Each wall is flat, endless, passes through zero and stands at right angles to its row. A trip goes straight from one point to another. List the walls that it crosses, first one first.
In the rows, zero is written as 128.

Walls:
(1): [ 89 154]
(2): [140 116]
(3): [161  81]
(4): [142 149]
(5): [130 176]
Trips:
[119  95] to [118 139] -> 1, 2, 3, 5, 4
[168 160] to [122 143] -> 2, 1
[ 75 169] to [130 105] -> 4, 5, 3, 2, 1
[102  99] to [147  79] -> 1
[111 155] to [113 183] -> none
[151 101] to [240 134] -> 4, 5

Walls:
(1): [118 102  72 125 143  92 153 121 168 138  92 179]
(2): [142 124  90 103 127 145 122 156 135 175 151 135]
(3): [173  90 132 137 172 128 117 126 101 184 127 128]
(4): [123  98 103 128 173 103 161 123 103 151 105 162]
(5): [117 106 156 138 141 171 137 111  70  86  88  98]
(6): [118 120 109  85 135 130  87  70 167 117 108 134]
(7): [136 101 113 158 131  67  65 176  79 139 181 151]
Trips:
[ 95  84  92 132 118  92 108  94 138 113 114 146] to [128  74 147  76 124 101 121 104 136 149 102 123] -> 3, 7, 5, 2
[177 190 103 117 119 106 149 156 155 101 100 178] to [165 110 157  76  99 170 153 151  96 156  62 114] -> 5, 3, 1
[139 119 192 152 115 108 100 148  60 112  89 112] to [139 155 161 106  74 130 100  96 125 105 120 136] -> 3, 6, 7
[125 149 141  98 105 119 120 123 128 159 117 106] to [119 161  62 104  60 127  83 128 134 144 188  77] -> 7
[124  87  99 115 171 166 124 109 144 126 137 155] to [ 52 147 102 154 104  96 119 116 142 204 127 151] -> 5, 7, 3
[138  95 120 138  97 147 146 144 192  62  76  94] to [136 114 160 133  52  92  68 117 120 182  40 149] -> 3, 7, 5

Walls:
(1): [130 127  74 111 154 143  61 147 102 180 120  53 144 140 123 153 158 133
 192 179  96  89 124 154 106 168 146 177  97 120 159 120 165 120 105  96
 131 129 131  56 102 125 155  73 162 103 119 128]
(2): [150 100 208  69 131 114 129  30 184 132 140 115 136  90 179 150 195 131
 172 130  66 148 157 149 137 104 145 125 137 184 198 151 135 138 109 122
 149  85  96 158 124  48 146 123  95 139 106 197]
(3): [158  93 140  90 142 154 109 157 143 112 133  95 110 112 150 126  96 118
 151 120 107 185 107  97 144 210 140 130 113 160 134 129 190 102 102 136
 144 141 105 110 135 117 124 132 151 103 137  99]
(4): [158 140 113 178 116  97 126 108 138 121  57 189  66 113 110 139 187  93
 166 145 110  91 126  41  89 116 206 140  92 153 116 127 181  99 112  93
  98 165 123  66 108 181  60 106 147 139 111  91]
(5): [139 158  94 127 140 107 110 157  90 194 170 142 126 103 137  51 143 132
 105 127 123 175 155 169 161 107  45  62  27 110 214  64 125 138 144 157
 105  99  81 147 125 134 104  67 137 125  90 215]
(6): [180 128  92 155 120 137 131 131 156 108  77  90  66 103 116 126 106 111
  65 127  84 106 133 129 181 144 140 172 131 103 166 109 118 142  77 202
 111 122  98  65 153 153 151 151 147 132 148 129]
Trips:
[101 125  29 186 151 119  95 159 145 123  90 118 129  97 129 122 134 166
 166 123 129  87 171 106 131 108 113 191 187 117 129 149 162 140 119 179
 173 130 153 139 183 104 127  76 140 107 145 143] to [146  89  79 105  70  60 103 140 103 125 119 122 111 142 159 101 153 142
  80 148 121 146  45  98 134 134 135 105 128 152 108  86 130 103 123 161
  52 124 130  98 131  69  94 144 150 187 131  77] -> 3, 5, 1
[158 140 145  69 166  73 111 129 168 107 161 168 117  67  98 138 132 123
  84 106 101 107 113 110 152 114 100 165  89  58 136 116 153 119 121  77
 148  82 136  61 142 131 126 153 122  93  98 126] to [135 130  88  98 157 133 148 162 103 117 131 157 106 157 187 112 115 115
 165 143  87 113 163 118 131 124 127 132 145 123 158 117 100 180 120 101
 131 114 115 163 107 118 129 152 172 178  94 102] -> 3, 4, 6
[158 164 176  82 127 139 101 139  71 166 171 141 137  95 136 160  56 161
 130 133  53 160  87 118 179 180 120 132 166  46 149 158 128 134 151 135
 113 117 152 111 136 133 158 111 152 114 113 128] to [133  81 145 123 127 135 108 165  97 164  74 127 110 148  98 113 146 136
 119  57 185 141  42 135 119 132 125 137 124 108 145  80  95 154 175 156
 176  83 196 111  49 168 130 138  92 125 113 134] -> 6, 3, 1
[167 140 117 103 123 128 132 100 131 101 147 116 141 109 152 140 109  58
 134  67 161 138 138 104 106 129 131 142 117 120  92 139 161  98 101  92
 166 121 138 186 112 177 133  82  96  94 172 162] to [ 96  63  75 160 146 155 119  83 151 103 130 148 115 121 155 128 118 154
 156 152 130 126 100 147 148 108  69 143 150 120  71 134 203 160 146 160
 110 206  88  68  96 154 118 174 147  96 124  75] -> 2, 1, 6
[158 208 113 164 143 141 112 162  77 123 169 159 117 185 145 141 163 141
 174 102 114  99  97 110 159  94 114 194 166 123 105  98 138 167 118 101
 136 106 146 181 140  61 137 145 159 103 133 120] to [136 134 127 152  85 126 137 130  98 101 184 128 162 130 101 130 125 119
 113 170 146 134  87 134 175 140  81 156 137 104 119 137  63 133 117 148
 113 102 107 168  69 142  93 130 109  72 126 147] -> 1, 5
[ 99 108 115 125 125 115 120 106 101 135  95  65 157 165  77 133 148 138
  99 127 161 142  68 146 108  83 125 187 141 152  98 136 156 133 169 122
 117 151  98 115 170 104 146 170 152 150 135  82] to [166 138 188 110 158 114 168 157 142 142 106 117 166  65 175  67 124 122
 116 150 104  78 197 131 147 142 182 139 124 169 104 151 135 141 102 139
 137 152  79 204 150 139 131 116 157  95 117 107] -> 6, 3, 2, 1, 4

Walls:
(1): [103 106 138 110 109 204 126 149  76  96 207 156 138 108 128  97 110 171
 139 122 125 125 166 116 134  57 107 139 163 160 124 146 103 163 119  82
  69 132 169 142 141 156 118 194 103  99 101 184]
(2): [158 102 161 148  67 176 140 215 110 144  99 139 114  96 118 128 117 146
 125  86  99  80 110 156 118 134 122 131 190  73 125 164 133  99  63 114
 100 172 141  49 151 134 142 153 111 139 129 140]
(3): [130 117 167 142 104 104 125 142 132 115 166 138 200 131 110 147  67 171
  38 169 154  89 143 115 129 108 126 120 122  98  77  95 143 176 135 131
 160 184 158 106 110 194 131 143 149 130 174 188]
(4): [164 211 151 128 109 108 133 108 111 163 160 135 168 160 125 144 132 167
 128 172 137 119 119 111 135 186 147 154 170 138 123 137 104 143 186 163
 118 150  60 166  79 151 193 126 179 128 137 101]
(5): [131 159 137 175 120 101 154 144 135 118 149 101 126 104 120 154 145 119
 116 151 128 110  86  54  57 171 101 162  90 106 132 121 119 167 155 148
 122 109 170 104  97 151 135 174  98 108 119 152]
(6): [ 99 124 143  69 139 138 130  95 125 127 140  77 160 117 191  98 108 177
 129 105  70 147  53 132 164 174 126  85 121 125 109 100 157 167 128 117
 113 171 155 140  95 132 114  86 124 149 107  91]
(7): [ 25 113 136 113  83 189 131 148  87 144 164  88 173 117 113 112  88 116
 126  76 146 153 105 114 118  68 166 184 116 197 133 151 122 153 142 135
 140 139  96 134 168 130 120 162 126 161 138 183]
Trips:
[124 199 122 138 134 140 102 162 169 137 173  99 127 111 188 116 149 163
  89 110 143  96 180 129 148 146 183 120 152 132 168 190  87  85 122  42
 122 128  66 128 167 103 202  88 120 134 248 122] to [127  91 150 156 139 135 103 129 143 158 174 103 142 162  92 154 123 129
 148 142 151  91 141 108 103 174  98 155 180 123 130 131 152 136 128  84
  91 152 161 135 129  92  94 184  65 141 135  83] -> 1, 7, 5, 3, 4
[139 163  91 145 142 111 150 180 190 149 109 119 214 132 109 120 121  79
 161 138 149 126 135  97 109 161 125 118 108 175 175 112 209 113 109 120
 182 150 189 132  96 105 111 197 124 114  99 126] to [158  86 103 146 162 134 169 156 168 128 104  95 180 134 167  96  87 122
 171  88 107 210 136 131 173  80 116 191 126 155 129 168 117 145  80 131
 159 137 154 152 199  57  58 161  97 109 126 160] -> 7, 3, 1, 5, 2
[192 169 101 128  84  95 146  66 131 130 164 165 150 128  40 136 146 131
 123 151 132 147 161 157 100 124 186 139 129 134  99 116 118 146 142 143
 116 146 180  92 170 113 108 178 163  85 197 119] to [128 111 120 150 126 111  81  85  83  78 107 166 122 104 103 177 141 189
 178 111 134 142 167 152 131  88 164 125 143 142 118 133  89 140 134 171
 108 108 118 113 131 144 117 151  65  78 139 142] -> 5, 4, 3, 7
